Each row is a point. A path goes straight from each point to the next, and from the last back to the first. The post is the endless flat space through its rows: a point in 2 columns, a line in 3, a plane in 4, and so on, so that a path can go around it. How many times does the path go around the post? Going back the other way cancels.

Post (2 x 3):
[[ 1.5 -2.4  3.4]
 [-2.0  3.4 -2.1]]
Path (13 x 3):
[[ 1.7  3.4 -2.1]
 [-0.7  5.0 -0.2]
 [ 0.6 -1.6  9.0]
 [-2.7 -6.0  2.8]
 [ 1.8 -3.9 -1.3]
 [ 4.3 -4.5  3.2]
 [ 3.0 -1.0  3.4]
 [-0.2  4.1 -2.1]
 [ 2.0  3.0 -4.0]
 [ 3.7  0.2  5.0]
 [-3.6  3.1  4.4]
 [-3.7 -3.3 -0.2]
 [ 1.0 -1.8  0.0]]
Times around: 2

Post (8 x 9):
[[  1.3   0.9   2.0  -4.0  -2.2   1.7   3.4   0.2   2.8]
 [  4.1   0.3   5.7   0.7  -1.1   4.2  -1.6  -0.5   1.2]
 [ -0.4  -4.6  -0.7   0.3   2.8   2.9   0.0  -1.3  -2.6]
 [  0.6  -2.1   6.1  -1.0  -3.5   1.9   4.7   1.9   1.0]
 [ -1.0  -2.8  -2.5  -2.1  -0.2 -12.2   1.5   5.8   2.5]
 [ -3.6  -2.0   0.4   2.5   2.9   4.6  -2.0   2.0  -2.5]
 [ -0.5  -1.0  -0.3  -4.3   0.0  -6.1  -2.8   4.5  -2.5]
 [  1.0   1.1   4.0   0.5  -5.6   3.5   3.5  -1.2  -0.4]]
Path (24 x 9):
[[-4.7 -0.5  1.2 -2.3  0.6  0.0 -3.6 -1.8 -6.7]
 [-2.9 -1.1  4.8  0.7  0.7 -2.0  4.6  2.3 -3.5]
 [ 2.5 -1.6 -4.4 -2.3  3.4 -1.2  2.1 -2.2  0.3]
 [ 0.7 -0.5  3.0 -1.2 -2.4  3.2  2.6  3.6  2.4]
 [-0.9 -3.8 -0.2 -3.4 -5.3  0.3 -1.4  3.9 -4.3]
 [ 0.4  2.8 -3.4 -0.6 -1.1  0.5  0.1  2.7 -0.4]
 [-3.6  0.7  0.7  1.9 -1.9 -2.0  9.5  1.6  0.4]
 [-0.8  0.2 -0.8  0.7 -2.2 -2.3  3.1 -2.1  0.5]
 [-2.3  1.9  1.3 -1.4 -4.7 -1.1 -5.5 -2.6 -3.9]
 [-6.6 -5.7 -3.1 -1.6 -3.6 -5.3  3.2  4.5 -0.4]
 [ 1.8 -3.2  4.0  1.4  4.1  8.0 -2.7  2.3  1.4]
 [ 1.2 -1.3  4.4 -2.0  1.3  4.9  3.8  3.9 -2.0]
 [-3.0 -2.8 -0.8  0.8  1.5 -2.6  4.1  2.3  0.3]
 [-2.0  0.8  0.7 -4.7 -0.4 -1.3 -0.7 -0.8 -0.3]
 [-1.8 -2.5  4.7  4.2 -3.8  1.9 -0.1  1.9  3.2]
 [-1.5 -7.1  2.1  1.0 -3.8  1.6  4.7  4.9 -1.0]
 [ 3.3 -6.3 -1.0 -2.4  2.1  2.1 -0.6  3.6 -3.7]
 [ 5.2 -5.3  9.2  1.7 -4.1  5.1 -1.1 -0.7 -2.9]
 [ 3.7 -5.9  5.2 -0.1  4.5 -1.8 -5.9 -0.1  1.6]
 [-1.2 -1.5  6.0  2.3  1.0 -4.6  4.1  1.3  4.9]
 [-4.3 -4.2  3.3  6.4 -0.5 -1.7  1.2  5.9 -5.7]
 [ 4.0 -2.2  0.4 -1.8 -4.5 -3.4  4.5  3.3 -3.4]
 [-1.9 -2.6  3.7 -1.4 -3.1 -2.1  0.2  8.2  1.0]
 [-3.0 -4.0  5.3 -0.8 -4.6  3.1  5.4  1.6 -0.7]]
Times around: 0
